Rows are points. Each copy is the shape, with its points in the same order, turned, moved and blurred by noise. Say if it was mirrored as well.
In the rows, 128 means zero.

Shape (8 x 3):
[[139 203 197]
 [134 204 133]
 [116 119  98]
 [ 62  50 185]
 [162 104  97]
 [153 168  83]
 [143 106 151]
 [115 146 153]]
Copy 1 (8 x 3):
[[142 101 207]
 [122  60 167]
 [110 124  91]
 [ 64 226 159]
 [151 135  88]
 [145  69 102]
 [138 154 131]
 [104 136 161]]
Copy 1 is: mirrored
Copy 2:
[[ 88 160 219]
 [ 97 112 189]
 [137 120 106]
 [249 195 134]
 [118 147  87]
 [ 88  96 114]
 [137 185 132]
 [135 154 161]]
Copy 2 is: only turned
Copy 3, 8 rows:
[[ 98  91 222]
 [150 136 204]
 [144 146 108]
 [ 96  34  65]
 [104 180 103]
 [148 178 147]
 [ 84 124 120]
 [120 100 152]]
Copy 3 is: mirrored

Shape (7 x 4):
[[142  58 217 160]
 [114 183 175 178]
 [136 129  75 136]
 [114 202 155  55]
 [158 133 192 182]
 [136  95 103 131]
 [ 82 155  85  98]]
Copy 1:
[[196  71  92 215]
 [186 149  67 108]
 [124 119 165  95]
 [ 73 115  40  79]
 [206 106  78 133]
 [148 110 153 138]
 [ 77 162 125  98]]
Copy 1 is: mirrored
Copy 2:
[[173  93  84 233]
 [ 86  76  53 136]
 [ 92 156 147 130]
 [153  65 122  53]
 [102  67  83 193]
 [122 152 143 158]
 [123 158 122  74]]
Copy 2 is: only turned

Shape, 9 rows:
[[145 155 128 147 114 155]
 [147 123 111 109  87 126]
 [129 127 120 168 155 122]
 [ 90 155 132  78 117 175]
 [103 119 126 176  89 168]
 [125 154 194 171  95 178]
 [152  53 129 173 138 139]
 [125 100 121  23 107  26]
 [150 158 122  72 103 152]]
Copy 1, 9 rows:
[[111 112 146 123 103 174]
 [132 127 178 140 131 129]
 [114 121 115  92  93 124]
 [109  94 136 130 205 157]
 [158  86 146  72 126 170]
 [157 110 104 124 124 216]
 [151  63 116 108  66 104]
 [146 188 158 169 181  24]
 [ 94 121 168 165 159 153]]
Copy 1 is: mirrored
Copy 2:
[[133 106  89 117 142 116]
 [122  92 116 118 120 169]
 [141 112 110 173 185 116]
 [135 134 145  70 105 108]
 [129  54 111 102 156  81]
 [ 81  77  97 107 128  64]
 [144  52 135 207 137 106]
 [ 95 136 207 144 132 249]
 [127 135 109 104  97 156]]
Copy 2 is: mirrored
Copy 3, 9 rows:
[[ 95 132 115 132 148  84]
 [126 107  98 112 110  91]
 [111 142 101 112 172 143]
 [154 184 136 122 106  72]
 [ 90 160  91  75 144  84]
 [ 49 159 162  95 142  76]
 [119  99 102  48 198 122]
 [202  78 112 113  35 177]
 [147 123 132 151  97  70]]
Copy 3 is: mirrored
Copy 4:
[[124 119 142 148  92  88]
 [143  90 138 136 109 138]
 [123 159 145 160 143  96]
 [ 57  94 118  98  93 112]
 [146 146  91 120  91  88]
 [131 104 109 128  97  21]
 [152 140  81 195 151 114]
 [119  43 172  92 205 204]
 [ 95  65 154 133  90 128]]
Copy 4 is: only turned

Shape, 14 rows:
[[156 195 163  97  88 153 140 153]
 [ 78 110 101 136 147 154  61 198]
 [ 61  56  96 154  88 143  51 139]
 [ 77  69 102 149  71  94  69 206]
 [191 159 132  40 119 111 154 129]
 [ 93 110 124 134 145  92  47 127]
 [150 140 114  35 149 120 164 141]
 [169 169 118  94 138  91 161 144]
 [199   7  90 147 128 155  85 124]
 [172 204 109  59  93 121 183  96]
 [157 172  83  94  89 135  77 156]
 [ 31 112 124 153 126 147 101 161]
 [175 169 116 127 128 113 164 138]
 [152 147 172  77 116 113 118 144]]
Copy 1 (14 x 8):
[[ 46 173 143 140  97 175 118 135]
 [149  89 183  97  53 102 150 139]
 [175  49 187 152 115  98 182 119]
 [169  40 159 151  59 166 190 156]
 [ 66 211 170 154 134 176 127 211]
 [162  97 186  86 136 143 168 133]
 [ 86 208 152 132 124 129 158 215]
 [ 94 171 117 108 136 165 123 211]
 [208  94 206 199 136 126  69 179]
 [ 16 183 114 150 161 149 138 197]
 [ 59 100 208 125 104 148 124 171]
 [142  91 126 113  67 101 193 104]
 [ 87 155 116 123 123 164  89 175]
 [105 176 168 134 110 187 146 154]]
Copy 1 is: only turned
Copy 2 (14 x 8):
[[140 124 188 172 115 111  88  94]
 [ 25 129 125 153 102 166  88 176]
 [ 56 181  69 139 113 220 134 179]
 [ 88 124  96  78 117 202  78 221]
 [155 105 157 189 159  51 112 139]
 [ 51 113  98 136 181 174 124 140]
 [126 116 144 194 155  44  86 147]
 [124  75 154 138 141  57 107 127]
 [ 91 209 123 122 149  97 199 219]
 [184  79 140 195 129  58 128  90]
 [129  80 168 179 116 141 145 166]
 [ 41 152  83 135  99 178  70 117]
 [119 107 139 128 110  62 126 108]
 [122 132 170 155 173 114  92 129]]
Copy 2 is: only turned
Copy 3:
[[120 137  82 125  60  81  77 146]
 [182 133  54 109 115 173 200 154]
 [207 121  73 125 145 138 214  74]
 [219 111  59 149 152  96 211 149]
 [ 67 196 113 151 122  79  86 154]
 [203 166 123 142 139 169 163 123]
 [ 57 195  89 172 132 118 108 152]
 [ 87 166 135 168  98  97 112 175]
 [112 136 134  54 210 102 213 105]
 [ 56 188 122 176  62  71  86 116]
 [146 196  92 114  78  80 159 140]
 [180  93  61 159 108 175 178 112]
 [ 85 137 148 154  85  95 131 165]
 [130 164 102 135 125 111  81 150]]
Copy 3 is: only turned

Shape (14 x 8):
[[106 192 183 120 201 103 138 199]
 [105  47 155  94 154  33 146 121]
 [132  40 183 116 167 183 134  91]
 [149 188 189  92 201 150 107  73]
 [106 135 194 114 122  79 133 125]
 [117 145 141 150 186 166 157  11]
 [187 124 140 110 127 176 149 161]
 [159 182 116  98 128 156 113  91]
 [126 154 176 154 130 128  80 198]
 [115 177 166  89 130 117 121 187]
 [125 160  60 135 121 160 109 201]
 [110 176  79  98 123 181 106 169]
 [103 120 173 149 131 178 150 193]
 [106  36 115 169 124  27 142 191]]
Copy 1, 14 rows:
[[195 124 167 129 196 130 242 165]
 [166  48 123  42 115 144 138 208]
 [154 134 197  79 137 208  78 161]
 [196  99 155 150 223 217 157 120]
 [187  72 144 108 180 113 141 175]
 [209 140  97 150 170 215  78 105]
 [118 112 203 149 132 148 156 103]
 [147  86 144 146 193 160 144  64]
 [119 136 179 117 224 103 180 165]
 [166  89 185 107 196 105 204 126]
 [ 89 154 145 101 161  91 208  66]
 [126 139 161  92 188 117 188  42]
 [149 175 211 111 159 104 156 147]
 [105 112 107  45  86  78 160 228]]
Copy 1 is: mirrored
Copy 2 (14 x 8):
[[130 179 108  80  45 149 111  55]
 [165 165 177  70  73  93 141 209]
 [211  94 184  84 157  83  78 123]
 [170  86 159  42 113 199 124  60]
 [119 157 179  99  85 159 106 142]
 [181  30 153  27 115 174  47 133]
 [143  77 120 140 131 102 128  81]
 [119  62 112  91 144 181 132 111]
 [146 184 104 146 116 159 101  84]
 [ 92 160 116 107  96 151 130  83]
 [104 121  19 127 140 123 109 112]
 [ 89 111  53  91 160 138 111  96]
 [132 143 119 137 116  92  51  72]
 [162 192 100 146  58  71 107 229]]
Copy 2 is: only turned

Shape, 12 rows:
[[ 82 114 109 113 166 122 144 130  85]
 [173  92 164 162 110 144 133 142  89]
 [168 168 177 138 140  73  99  84 164]
 [161 183 190 113 157 170 106  82 146]
 [122  10  82 165 155 157 142 126 129]
 [130  90 117 215 112 150  95 164 119]
 [152  96 163 102  75 139  56 101 139]
 [121 140 191 166 109 141  64  66 108]
 [ 97 113  60 164  87 150 213 113  75]
 [ 93 183 193 146 174 118 205  53 197]
 [183 174 234 161 164  98 101  15 139]
 [ 73  67 131 164  83 139 196 167  64]]
Copy 1 (12 x 9):
[[152 124 158 110 152 134 185  88 103]
 [194 101 137 186 133  95 115 139  91]
 [143  92  86 138 140 159  79 137 188]
 [121 104 145 208 142 197 101 132 163]
 [171 111 201 127  62  41 169 105 121]
 [155  93 156 169 150  32 149 163 129]
 [142  84  72 203  82 126 158 152 130]
 [126  80  90 220 159 115 126  96 158]
 [111 184 163 115 139  61 131  97  38]
 [ 64  78 177 110 149 185  39  73 149]
 [151  90  94 202 151 178  35  75 208]
 [153  93 159 121 151  55 150  99  10]]
Copy 1 is: only turned
Copy 2 (12 x 9):
[[122 127 142 132 149 129  78 183 146]
 [109 143  83 181 164 100 166 162  99]
 [157  85  84  65 123 113 196 143 107]
 [ 88 122  69  78 100 130 195 157 164]
 [ 65 162 173 169 144 132  91 161  42]
 [101 186  88 130 196  93 117 144  60]
 [ 74  92 125 121 186  99 195  97 125]
 [ 66  88  61  83 166  68 165 159 121]
 [121 155 108 196 105  67  34 131 123]
 [129  69  39  70  40 176 105 157 119]
 [108  49  47  57  83  90 224 194 107]
 [113 128  84 224 180 115  44 155 106]]
Copy 2 is: only turned

Shape (17 x 11):
[[132 132 111 153 121 114 131 125 142 112 161]
 [119 131 135  78 146 129 111 143  94 120 159]
 [149 123 116 130 140 119 151 108 125 119 162]
 [145 125 122 133 137 133 121 144  96 106 114]
 [123 137 113 140 142 122 146 140 140 132 157]
 [141 139 111 156 134 118  84 146 147 135 162]
 [146 158 156 155 129 112 124  90 145 102 160]
 [138 123 161 106 126 133 148 136 127 112 148]
 [145 138 144 150 135 120 121  98 147 184 130]
 [146 120 167 124 136 112 137 138 110 138 132]
 [ 71 128 109 154 123  89 146 127 143 124  85]
 [122 119 120   7  69 133 141 145 142 143 161]
 [135 184 104 157 111 118 123  94 130 151 122]
 [122 131 146 147 131 118  95  79 145 141 130]
 [143 139 118 102 144  85 115 137 119 103 130]
 [107 133 117 158 108  79  76 128 108 145 157]
 [141 161 148  94 134 129  96 148 109 171 145]]
Copy 1, 17 rows:
[[122 131 101 132 146 113 124 151 113 159 126]
 [176 120 133 120 170 128 142 129 120  92 137]
 [128 118 138 126 157  96 125 150 101 145 116]
 [108 132 138 118 144 126 141 151 128 102 150]
 [127 116 112 111 157 111 143 132 113 159 132]
 [111 118  79 121 163 154 128 143 120 141 112]
 [130 148 129 141 138 118 121 150 144 162  79]
 [156 106 140 127 121 105 146 139 129 123 122]
 [101 106 133 105 137 138 100  94 119 155  90]
 [124 102 136 119 132 104 131 117 142 106 115]
 [112 136 115 114 134 109  97 108 157 173 197]
 [220  72 136 178 123 137 137  97  66 117 164]
 [ 92 162 134 139 147 147 119  97 109 169 119]
 [128 135 131 112 136 148  78 124 139 152 101]
 [131 114 133 156 179 123 127 140 144 119 145]
 [119 151  66 131 166 134  88 111 127 118 125]
 [142 108 128 122 160 158 147  86 120  99 107]]
Copy 1 is: only turned
Copy 2, 17 rows:
[[109 149 138 118 109 102 151  97 158 145 119]
 [155 100 154 148 148  96 116 132 159 148 147]
 [131 153 133 124 101  86 160 123 158 126 136]
 [121 100 146 109 115 130 131 120 123 125 151]
 [119 158 147 117 134  97 133 114 151 137 119]
 [ 84 148 148 140 121 129 133  95 164 164 143]
 [137 157 119 144  83 108 163  94 124 170 131]
 [151 125 108 125 145  89 141 110 133 141 139]
 [101 182 103 162 111 132 129 134 138 124 139]
 [146 131 106 127 129 115 114 111 128 120 157]
 [128 147 128  95 116 164 121 129 145 132  57]
 [152  81 103 189 208  78 152 123 183 105 100]
 [ 97 152 151 171  83 131 142 116 120 116  99]
 [114 151 108 161  93 141 138 137 146 167 126]
 [158 122 151 129 118 141 144 104 166 132 140]
 [103 130 139 150  84 134  90  92 183 156 119]
 [131 129 142 186 148 124  96 115 134 127 160]]
Copy 2 is: only turned
Copy 3 (17 x 11):
[[122 142 142 125 163 109 125 130 132 112 111]
 [143 112 101 100 107 100 155 118 114 114 158]
 [128 150 123 106 138 111 133 130 154  94 111]
 [142 112 103 107 129 122 134  97 130 139 101]
 [119 141 137 126 139  98 116 116 148 118 133]
 [113 130 151 110 177 125 132 126 122 145 142]
 [118 158 133 106 149 154 104 148 110  95 108]
 [140 126 112 129 112 138 134 107 133  86 139]
 [112 142 156 107 117 162 117 154 166 145 132]
 [161 134 125 117 109 153 131 109 143 120 136]
 [145 135 119 179 122  91  83 151 140 163 100]
 [101 117 108 180  72 102 220 134 124  84 173]
 [ 85 155 151 108 113 125 119 147 127 156  89]
 [121 121 135 110 135 152 111 180 132 131 121]
 [144 157  87 118 137 114 151 128 117 138 126]
 [156 127 170 112 150 111 143 159 101 164 126]
 [120 129 135  96  94 141 156 116 119 149 170]]
Copy 3 is: mirrored
Copy 4:
[[127 136 122 127 106 121 128 139 116  99 111]
 [ 94 115 160 111 124 120 143 106 102 170 119]
 [123 136 118 104  98 110 115 147 126 134 117]
 [127 137 159 130 118 120 153 126 161 138 113]
 [143 127 123 119 110 144 128 135 110 122 114]
 [139 114 119 129 108 106 164 110 106  91 113]
 [142 113 133 133 125  79 102 164 109 104 114]
 [121 134 133 135 136 118 103 129 121 162  99]
 [179 103 108 142 114  98 123 120 131 131 164]
 [143 135 136 151 125 103 135 126 131 171 122]
 [139 141 146 164 125 178 146 171 133 113 169]
 [ 38 101 117 148 108 155  83  69 107 179 135]
 [158  91 156 138  75 116 117 137 135  98 154]
 [152 106 128 140 141  90 128 137 120 107 168]
 [ 96 111 140 137 107 115 162 151 128 146 116]
 [129 142 145 153  95  98 174 117  83  98 159]
 [138  82 146 139 106 100 143  86 106 168 128]]
Copy 4 is: mirrored
